Each point is reached from the start by the listed moves, each made 0, 1 or 2 times, or once backwards (-1), plus a little noise. Is the number of moves made odd or even? Then give how often each move was made.

Moves:
(1): [ 4.1 -1.7  0.9 -0.5 -0.6]
(2): [ 2.5  4.5 -1.4 -0.6  1.2]
(3): [0.7 1.2 3.5 0.8 1.0]
Start: [-2.9 -2.2  1.1  2.6 -4.3]
Points:
[-6.3  0.7  3.8  3.9 -2.7] => even (-1, 0, 1)
[ 0.4  3.4  3.4  2.7 -2.1] => even (0, 1, 1)
[ 5.4 -5.5  2.9  1.7 -5.6] => even (2, 0, 0)

Moves:
(1): [ 3.7 -1.5  0.8  0.0  1.6 -0.3  1.9  0.7]
(2): [ 1.1  2.6 -0.9  0.5 -1.3 -0.5 -1.0  0.9]
(3): [-0.8  0.7  2.9  0.6 -0.3  1.4 -0.5 -0.9]
(4): [-1.6 -0.6  0.1  2.5 -0.5 -0.3 -0.1  1.4]
(5): [-0.5  1.9 -2.0  0.5  3.0  1.1  0.8 -1.3]
(6): [-0.4 -1.4 -2.2  0.6 -0.1  2.8 -1.4  1.2]
Start: [-1.8 -1.0  0.6 -1.6 -0.4  0.3  1.3 -0.8]
Points:
[-4.6  3.7  2.4 -1.7 -3.6  5.9 -3.9 -2.6] => even (-1, 1, 2, -1, 0, 1)
[ 0.1 -4.7 -9.1 -0.3  8.6  6.7  3.4 -0.5] => odd (1, -1, -1, 0, 2, 2)
[-5.3 -3.0 -6.2  1.4 -6.9  2.9 -4.7  5.5] => odd (-1, 1, -1, 1, -1, 2)
[-1.1 -2.3 -3.3  3.4  3.4 -1.0  4.5  2.4] => odd (1, 0, -1, 2, 1, 0)
[-6.8  5.1  1.7  3.7 -5.9  5.0 -5.0  0.9] => odd (-1, 2, 2, 1, 0, 1)

Moves:
(1): [ 1.5 -0.1 -1.1 -0.9 -0.4 -0.7  0.7 -0.4  0.6  1.4  1.9  1.4  2.1 -0.4]
(2): [ 0.9  2.9  0.4  2.3 -0.2  1.0  0.4  0.3 -0.6 -3.9 -0.1  1.9  0.7 -0.5]
(3): [ 1.7 -1.8  3.9  0.4  0.4  1.3 -1.1  0.8 -0.1 -2.8 -0.9  0.3  1.8 -1.0]
(4): [-0.8  0.3 -1.0  1.3 -0.1 -0.8  0.0  1.4  1.8  1.1 -0.1 -1.2  2.6 -0.1]
(5): [-1.3  0.6  1.5 -0.6  4.2 -0.2  1.2  1.1 -2.7  2.3 -0.7 -0.6 -0.8  1.2]
(6): [ 1.3 -0.1  0.3 -1.9 -0.8  2.7  1.5  0.3  0.2  0.5  0.7 -0.4  1.1  1.1]
(7): [ 0.2 -0.3  1.1  1.2 -0.5 -1.3  1.2 -0.7 -2.1  0.2 -1.8 -0.1  0.7  0.1]
(8): [ 0.3 -1.6 -0.5 -0.9 -0.6 -0.9  0.0  3.0 -0.9 -1.7  1.3 -0.5  0.1  1.6]
(9): [-1.3  1.0  1.3 -1.7  1.5 -0.9  0.4 -2.3  0.9 -0.6  0.3  1.4  1.4  0.2]
(10): [-1.5  1.9  3.2 -0.8 -1.1 -0.9 -1.6  0.7  0.0  1.8  3.8  0.2  0.2  0.1]
(11): [-1.4 -3.8 -0.9  0.3  2.0  0.4 -0.6 -1.9 -0.2 -2.1  1.2 -1.1  2.7 -1.3]
Start: [ 0.0  0.2 -0.2  0.4  3.4  0.3  0.5 -1.4  0.6 -2.2 -0.4  1.2 -1.1 -0.6]
Points:
[-4.4 -6.1 -5.6 -0.9 -1.9 -1.7 -2.4 -1.0  7.2  6.3 13.5 -5.1 10.1 -2.3] => even (1, -1, -1, 2, -1, 1, 0, 0, -1, 2, 2)
[-3.7  3.2 -5.4  5.6 11.6 -0.8  4.2  0.1 -1.2  5.4  0.2 -1.6  4.5 -1.5] => even (1, 1, -1, 2, 2, 0, 0, -1, -1, 0, 1)
[  3.3   7.2   7.5   0.7   1.2  -2.5  -2.0  -7.5   3.1 -13.4   7.0  13.5
   6.4  -5.0] => odd (2, 2, 1, -1, -1, -1, 0, 0, 2, 1, 0)
[  1.3   6.5  -0.3  -0.1   2.4   1.3   5.6  -2.8  -4.1 -10.0   0.5   6.4
  -0.6   2.7] => even (0, 2, -1, -1, 0, 1, 1, 1, 1, 0, 0)
